Every row gives one point. The last column is the point's height on a tilted bowl or saddle (a function of degree 2), plus a little noise. Along how many of its main directions does it bend up, bend down or stay straight?

Points (11 x 3):
[[-39  26 -28]
 [ 19  29 -25]
 [  7  -9 -16]
 [-13  25 -20]
 [ 46  35 -40]
 [ 79 -24 -61]
 [-35  69 -53]
 [-15  32 -23]
 [ 13 -28 -20]
 [-59  -3 -32]
 [ 32  81 -68]]
Directions: 0 up, 2 down, 0 straight

Points (18 x 4):
[[ 31  14  10 -17]
 [ 20  -9 -22 -17]
 [ 25  17 -10 -20]
 [ 22  18  22  -7]
 [ -7  11 -63  22]
 [-16 -45 -42  33]
 [-12   6   6 -15]
 [-60 -23  49  13]
 [  3  73  45  95]
 [  2  -1 -29 -13]
 [ -2 -27  -2  -7]
 [  2  35  21   9]
 [ 40 -11   3 -18]
 [ 56  14 -11 -27]
 [-95 -17  25  -2]
 [  7  24   5  -9]
 [-13  16  -7 -11]
 [-11  32  19   7]]
Directions: 2 up, 0 down, 1 straight

Points:
[[ -4   6  13   7]
 [-25 -40   6  -9]
 [  9 -10  -9   8]
 [ -3 -13 -35  -4]
 [ 13   3 -26   2]
 [ 95  43  38 -93]
 [ 20 -57  18 -35]
 [-18  44  20 -33]
 [ 26 -66 -17 -55]
 [ 45 -45 -55 -65]
 [  0  33  40 -24]
 [ 30 -14   0   1]
 [ -5 -37  13  -6]
 [-34  20 -10  -9]
 [ -2 -81  14 -70]
 [ 30  39   8 -21]]
Directions: 0 up, 3 down, 0 straight

Points, 23 rows:
[[ 11  20  27  14   2]
 [ 55   1  16 -23   7]
 [  0   3  13  95 -95]
 [  4 -10  25 -14   2]
 [ -7 -52  11 -19   5]
 [ 11 -12  20   9   2]
 [ 19 -86   3  37 -27]
 [-18 -65  20   3  -5]
 [ -2   0 -43 -12  -2]
 [ 42 -27  10  -4  10]
 [ 52  30 -18   2  17]
 [ -4  27  18  36  -7]
 [ 26  11  -4 -28   7]
 [-24 -22  18 -32  -2]
 [ 32  71   1 -32  -5]
 [-41  29 -24  35 -20]
 [  2 -51  20  23 -13]
 [ -2  19  30 -18  -1]
 [ 43  24 -34 -22   7]
 [-52  15  24 -50 -22]
 [ 21  20   7  47 -12]
 [-22  -6  -9  16  -2]
 [ 41  48  24 -20   2]]
Directions: 0 up, 2 down, 2 straight

Points, 38 rows:
[[ -8 -16   5 -34 -18  22 -15]
 [-17  -6  16  17  -3   5   0]
 [-23  11  -2 -28 -14 -14  -1]
 [-16  19 -29   4   0 -24  -7]
 [-63   8   4  10  14   1 -28]
 [ 26 -19 -26  20 -20  40 -21]
 [  9  41  39 -13   7  -1 -33]
 [ -7   9  38  -4  -1 -35 -13]
 [ 19  -4 -37  44   2  -2 -14]
 [-12   1  22   5  -5 -39   2]
 [  8 -22 -22  18 -39 -27   5]
 [-12 -21  23 -28  -5  15 -21]
 [-21 -18   6  30 -46  -1  19]
 [  4 -26 -13  30 -30  13   5]
 [ 17  -9  34 -14 -13 -18 -10]
 [-25   9 -12  17  16  33   9]
 [ 35 -17 -13  27   9 -32 -15]
 [  6 -32 -13 -18   3  22 -17]
 [ -5  18  30 -14  15 -18 -15]
 [-26  27  47  12   9 -10 -48]
 [-41 -27 -24 -12  -3 -19 -20]
 [ 28 -49 -65 -29   6  10 -95]
 [-34  24  -3 -40  14  31 -22]
 [ -7  15  -3 -12   5  12   0]
 [  3  19   1  32   6 -26  -7]
 [-19 -26  -1  16   4  -3   7]
 [-14   6  -2  -7  43  24  12]
 [ 22   7  -6  -2   0  23  -9]
 [ 18 -38  -8  15 -18  22 -10]
 [  6   7  10  14 -45  41   4]
 [ 37 -14  -5 -13   0  12 -24]
 [ -5  11  20  45  33  35  -5]
 [ 12  -4  -6  43 -27  -8   1]
 [ 25   4  12   0  -2   2 -12]
 [-19 -29   0  -5 -43  10   5]
 [  0  95   0  26 -36 -23 -52]
 [ 30  18 -18  19   8  59 -13]
 [ -1   4 -36   8  75 -32  39]]
Directions: 1 up, 3 down, 2 straight

Points, 46 rows:
[[  5  21  53 -59 -21  44   7]
 [ 32  77  54  -5  -6 -40  95]
 [-12  34 -12  36  -1  -7  10]
 [-29 -19  16  15  25 -19   7]
 [ -2  26   9 -46  10  21   3]
 [-19  45 -21  48 -49  -1   9]
 [ -3 -69  16  28  24 -17  26]
 [ 12  -4   4  -3  17  49   5]
 [ 20 -28  -9  -2  14 -72  19]
 [-41 -14 -15   9   3  58   1]
 [-15  -4 -54 -13  15 -36  53]
 [ 15  41  14  20  39 -32  14]
 [ 17  -9 -24   1  16  24  -1]
 [ 14 -12   5  -6  29  28 -11]
 [ 39  27 -11 -19  -9  12  16]
 [  6 -46 -41   7 -22  23  -4]
 [  6  16  35 -16  -8  12  -5]
 [ 28 -58   5   3  60 -41 -38]
 [-27 -29 -33  -7 -20  46  -4]
 [-12  34 -12   5   5 -25  18]
 [ 35  35 -35   4  -3   9  27]
 [ -6 -22  18 -39 -46  -4 -13]
 [-16 -23  -6  10 -45  32 -11]
 [  1  22 -37  -7  42  12  40]
 [ 13  33 -21 -13 -13 -56  55]
 [-39  -2  25 -34 -12  55 -51]
 [ 42 -33  46  19  43  24 -11]
 [ 95 -15  -4 -51 -13  -3 -48]
 [ -2   8 -62 -43 -61   0  24]
 [ -5 -30 -57   4  33 -38  50]
 [-19 -29  -2  13  51  25  12]
 [ -1  -6  26  55 -15  -2  27]
 [ -2 -20 -15  15  46 -17   6]
 [-25 -59  25  17 -15 -30  55]
 [ -4  16  12  -4 -44 -49  48]
 [ 44 -14 -25  29 -33   0 -21]
 [ 64  17 -14 -17 -53  23  12]
 [ 12  32 -33 -36   5   1  39]
 [ -9  -6 -43   5  37 -40  43]
 [  3  43 -19  14 -25  -3  15]
 [-20 -38 -17  30  26  22  28]
 [-33  13 -57  19 -13   8  28]
 [ 29 -23  20  -4   4   9 -25]
 [-32 -49  34  -5  59 -32  13]
 [-39   1 -20  30  22   5  17]
 [-37 -15 -85 -16   7  18  79]]
Directions: 3 up, 1 down, 2 straight
